Each row of a before or after table is a point. The points were changed in one or more steps. Then noise was added and the rows were shuffled. The steps act on columns, c1 being the first. What was done? A step turns or swaps two columns, mirrors them in a line or flattens them onto one, adds a multiple of one to another, or multiplies or shifts one. Angles are multiples of 10 degrees, from the lower column toward the higher: turns from -170 to 170, lines from 10 to 170 but not 90. Use the fewest steps. Two steps may share a column if one is a turn and the other turns, adds or multiplies; they go together, in the order done. Otherwise the lowest column goes first.

Before (8 x 3):
|  33 | -91 |  -8 |
|  10 |  39 |   2 |
|  25 |  27 | -19 |
|  59 | -14 | -51 |
| -54 |  21 |  28 |
| -33 | -41 | -51 |
| -30 |  41 |  41 |
| -54 |   4 | -40 |
After (8 x 3):
|  -5 |  -4 | -40 |
|  55 |  44 |   2 |
|  87 | -92 |  -8 |
|  18 | -58 | -51 |
| 109 | -30 | -51 |
|  75 |  21 | -21 |
|  -4 |  30 |  28 |
|  24 |  53 |  42 |
Steps: shift c1 by 50; add 0.3 times c3 to c2

Before (14 x 4):
| -50 |   5 | -16 | -18 |
|  27 |  61 | -63 |  28 |
|  -2 |  -1 |  21 |  41 |
| -44 | -70 |  64 |  13 |
| -13 |  17 |  99 |  23 |
| -15 | -45 |  13 |  37 |
|  15 |  -9 | -10 |   8 |
|  16 |  16 | -86 |  20 |
| -32 | -35 |  94 | -26 |
| -11 |  61 | -19 |   5 |
| -16 | -63 |  43 |  20 |
| -25 |  54 |   9 |  44 |
|  -7 |  42 |  22 |  39 |
| -10 |   2 |  79 | -71 |
After (14 x 4):
| -10 | -91 |  30 |  29 |
|  11 | -21 |  -2 |  44 |
| -35 | -72 | -57 |  31 |
| -50 |  17 |   7 |  -6 |
|  35 |  72 |  54 |  24 |
|  26 |  86 |   4 |  12 |
|  -5 |  25 |  57 |   9 |
|   7 | -13 |  45 |  38 |
|  -5 | -53 | -58 |  21 |
| -43 | -97 | -17 | -15 |
| -38 | -84 |  15 | -60 |
|  -5 |  -1 |  53 |  51 |
|  15 |  11 | -13 |   4 |
|   2 | -18 | -38 |  38 |
Steps: turn c1 and c4 by -20 degrees; turn c2 and c3 by 80 degrees

Before (13 x 8):
| -51 | -17 |  -8 |   3 |  18 |  41 | -78 |  40 |
| -50 | -55 | -45 | -12 |  37 |  42 |  -8 |  37 |
| -38 | -37 | -55 |  54 |  31 |  98 | -74 |  14 |
|  12 |  31 |  43 |  12 | -17 | -15 |  49 | -34 |
| -22 | -78 |  -6 |  13 |  29 |  87 | -65 |  10 |
|  77 | -42 | -45 | -33 |  -3 |  21 | -88 |  12 |
| -41 |   6 | -12 | -23 |  46 |  61 | -53 |  -7 |
|   7 |  58 |  30 |  19 | -23 |  24 |  81 |  29 |
|  30 |   1 |  42 |  -8 |  12 |  14 |  48 | -10 |
|  56 | -49 | -19 |  17 |   7 | -50 | -72 |  10 |
|  12 |  34 |  64 |  16 | -16 | -19 |  81 | -33 |
|  19 | -61 |   2 | -20 | -48 |  16 | -79 |  20 |
| -13 |   5 | -18 |  -3 | -36 |   8 |  33 | -41 |
After (13 x 8):
| -68 |  -9 | -21 | -30 |  14 | -15 |  61 | -21 |
| -93 | -53 | -33 | -58 |  30 |  36 |  36 | -26 |
|   6 |  48 |   0 |  25 |  15 |  23 | -34 |  19 |
| -14 |  -5 | -70 | -58 | -51 |   5 |  75 |  33 |
|  31 |  54 |  29 |  22 | -19 |  15 | -82 |   1 |
|  51 | -14 | -45 | -51 |   9 | -18 |  52 |  50 |
| -80 |  -6 | -78 | -17 |  21 |  37 |  49 | -12 |
|  12 |  -8 |   4 | -13 | -32 |  38 | -26 | -35 |
| -61 | -19 |  -1 |  26 |  41 |  32 |  63 | -41 |
|  -4 | -50 | -38 | -22 |   1 |  33 |  95 |  71 |
| -31 |  37 |  64 |  11 | -26 |   4 | -75 |  13 |
|  42 |  42 |  28 |   6 | -17 |  21 | -56 |  -8 |
| -64 | -47 | -59 |  41 |  36 | -23 |  14 | -23 |
Steps: turn c1 and c8 by 60 degrees; turn c1 and c6 by 50 degrees; swap c2 and c3; turn c4 and c7 by -150 degrees; add 0.7 times c5 to c4
